Each point is reached from the start by the listed moves, each made once or not at all, plus a little noise. Say if it took an odd or an even number of moves. Then give how often each move was made.
In the rows, 128 means zero.

Moves:
(1): [161 135 157 107 180]
(2): [138 122  63 128 172]
(3): [155 114 153 147 113]
Start: [112 137 132 138 124]
Points:
[181 124 120 134 205] => odd (1, 1, 1)
[173 132 188 135 162] => even (1, 0, 1)
[122 129  68 136 169] => odd (0, 1, 0)
[112 135 130 137 126] => even (0, 0, 0)

Moves:
(1): [122 115 142 107 127 118 148 142 144  89]
(2): [115 128 157 139 125 141 121  91  97 144]
(3): [114 138  93  99 118 119 122 129 153 128]
(4): [108 124 134 142 109 113  89 123 144  95]
(5): [133 136 117 116 124 160 114 116 125 145]
(6): [107 153 142 129 127 109 116 130 134  90]
(7): [140 107 147 135 126 107 161 172 102 121]
(8): [171 117 160 100  65 141 143 157 161 151]
Start: [132 131 134 117 120 153 112 137 114 145]
Points:
[ 89 140 138 111  87  90  88 178 133  67] => even (0, 0, 1, 1, 0, 1, 1, 0)
[118 126 168  95 112 188 113 102  96 139] => odd (1, 1, 0, 0, 1, 0, 0, 0)
[152 117 231  75  46 159 148 179 108 117] => even (1, 1, 0, 0, 1, 1, 1, 1)
[168  97 164  48  43 124 173 226 163 121] => even (1, 0, 1, 0, 0, 0, 1, 1)

Moves:
(1): [116 121 117 134 154 120 135 142 124 147 129 163 117 140]
(2): [128 119 126 116 137 121 142 132 144 129 110 121 128 123]
(3): [104 131 142 107 116 120  92 122 153 123 141 145 103  98]
(4): [125  90 131 121  49 146 147 139 137 139 141 162 160  85]
(5): [152 143 128 172  87 110 118 111 159 122 131 162 115 130]
(6): [115 119 154 126 131 114 182  81 117 149 150 151  89 147]
(7): [114 127 114 140 126 133 121 114 117 135 138 109 145 148]
(8): [118 106 111 148 140 137 122 122 151 133 119 100  83 129]
(9): [133 113 112 137 108 125 144 134 119 109 102 126  89 124]
(10): [104 151 134 152 145 152 124 158 115  96 101 124 142 105]
(11): [ 88 138 110 168 107 126 128  96 106 156  93 104 128  79]
(12): [110 103 129 124 147 122 118 146  90 118 115 135 132 125]
Start: [122 127 145 127 127 147 127 133 155 135 125 122 132 117]
Points:
[112 104 143 197 126 116 174  78 192 173 142 184  24 150] => even (1, 0, 0, 0, 1, 1, 0, 1, 0, 0, 0, 0)
[ 31  55 105 193 127 128 189  62 102 168  55  73  31  97] => odd (0, 1, 0, 0, 0, 1, 1, 1, 1, 0, 1, 1)
[ 16  97 101 202 188 155 127 162 116 146  23 102  94  50] => even (1, 1, 0, 0, 0, 0, 0, 1, 0, 1, 1, 1)

Moves:
(1): [120 125 116 122 132 139 134 122 116 113 125 108 140 134 123 129 129 127
 120 118 128 104]
(2): [146 119 117 121 132 133 133 134 148 123 110 118 131 116 140 125 122 128
 136 135 129 127]
(3): [131 124 126 125 131 126 123 116 129 137 111 125 113 154 118 143 158 118
  85 122 124 117]
(4): [ 99 104 141 130 134 110 131 112 142 143 144 145 122 145 132 122 139 109
 143 102 133 137]
(5): [119 118 120 135 128 127 117 124 129 130 130 134 148 135 117 100 139 136
 135 137 137 112]
(6): [118 111 134 143 132 133 137 156 151 138 136 135 151 144 124 116 139 143
 149 124 139 130]
(7): [105 141 129 133 159 137 132 125 101 116 123 103  95 108 133 114 116 124
 135 133 115 115]
(8): [125 132 137 109 146 119 154 130 122 139 120 149 125 146 113 119 129 150
 138 146 120 131]
(9): [133 132 118 134 114 133 144 148 129 128 132 127 126 129 134 110 118 100
 119 136 132 115]
(10): [132 142 127 120 117 161 137 118 116 126 137 138 122 112 142 154 151 144
 137 117 143 124]
(11): [118 134 143 102 136 139 129 137 121 140 125 118 132 131 165 142 128 128
 143 145 143 125]
(12): [123 127 115 130 136 128 128 135 128 132 124 128 125 148 154 116 142 133
 133 124 111 108]
(13): [145 140 118 116 145 117 125 133 139 136 138 145 132 142 131 148 132 114
 122 136 140 123]
(14): [124 116 113 137 138 125 127 120 130 131 116 137 129 127 130 127 115 134
 124 123 120 130]
(15): [125 165 125 131 127  99 138 129 136 130 122 112 121 143 132 118 109 135
 133 155 143 128]
(16): [130 129 139 134 130 144 127 120 116 117 115 124 129 133 120 136 133 121
 136 115 128 134]
(17): [121 148 138 124 141 130 117 112 142 127 157 142  98 143 154 121 116 120
 110 135 121 129]
(18): [130 119 113 118 133 113 120 127 129 125 118 135 115 137 125 125 110 147
 140 114 133 128]
(19): [161 124 116 125 142 111 143 131 124 125 125 137 125 137 150 136 120 154
 129 141 141 113]
(20): [143 142 167 125 141 123 130 130 141 162 119 120 156 120 100 123 139 120
 117 133 110 111]
Start: [106 113 119 143 123 143 130 129 121 111 126 134 142 123 124 120 126 135
 125 129 120 142]
Points:
[ 42 114 107 124 227 110 182 117 118 130 104 146  89 248 173  57 102 159
 142 159 157  68] => odd (1, 0, 1, 1, 1, 1, 1, 1, 1, 0, 1, 0, 0, 1, 1, 1, 1, 1, 1, 0)
[ 88 195 100 106 157 173 174 146  83 105 135  91 113 127 185 139 114 110
 138 174 168  78] => odd (1, 0, 0, 0, 0, 0, 1, 0, 1, 1, 1, 0, 1, 0, 1, 0, 0, 0, 0, 0)
[ 78 106  67 134 197  86 134 117 203 138 118 155 109 249 177 100 127 135
 112 111 134  95] => odd (1, 1, 1, 1, 0, 1, 0, 0, 0, 0, 0, 1, 1, 1, 1, 0, 1, 1, 0, 0)
[ 80  56 113 112 173 130 181 143 120 139  99 164 159 240 136  90 158 158
 152 121 170  79] => odd (1, 0, 1, 1, 1, 1, 0, 1, 1, 0, 1, 0, 0, 0, 0, 1, 0, 1, 1, 0)
[140 157  91 138 182 105 122 121 179 151  81 147 128 214 141  76 121 105
  78 161 113  66] => even (0, 1, 1, 0, 1, 0, 0, 0, 1, 0, 0, 1, 1, 1, 1, 1, 1, 1, 0, 1)
[ 57 158 148 127 194 149 199 137 114 137 157 162 100 194 204  71 126 162
 194 178 177  98] => even (0, 0, 0, 1, 1, 1, 1, 1, 1, 1, 1, 0, 0, 0, 1, 1, 1, 0, 1, 0)
[ 82 145 169 104 219 123 186 138 119 172 144 152  94 180 208  70 121 118
 141 170  94  75] => odd (0, 0, 0, 1, 0, 0, 1, 1, 1, 0, 1, 1, 0, 0, 0, 0, 1, 0, 1, 1)
[ 73 113 155 156 168 115 194 133 152 171  86 137 171 219  69  81 154 111
 111 125 117  98] => even (1, 0, 1, 1, 0, 1, 0, 1, 1, 0, 0, 0, 0, 1, 1, 1, 0, 0, 0, 1)
[ 66  74 103 118 208 127 141 150 162 138 112 147 123 150 179 113 102 137
 192 118 150 132] => even (0, 1, 0, 1, 0, 1, 1, 0, 0, 0, 1, 0, 1, 1, 0, 0, 0, 1, 0, 0)
[ 64 140 155 111 230 148 130 110  98 152  94 145 112 170 154  62 111 168
 154 153  76  84] => even (0, 0, 0, 0, 1, 0, 1, 1, 0, 0, 1, 1, 0, 1, 0, 1, 1, 1, 0, 1)
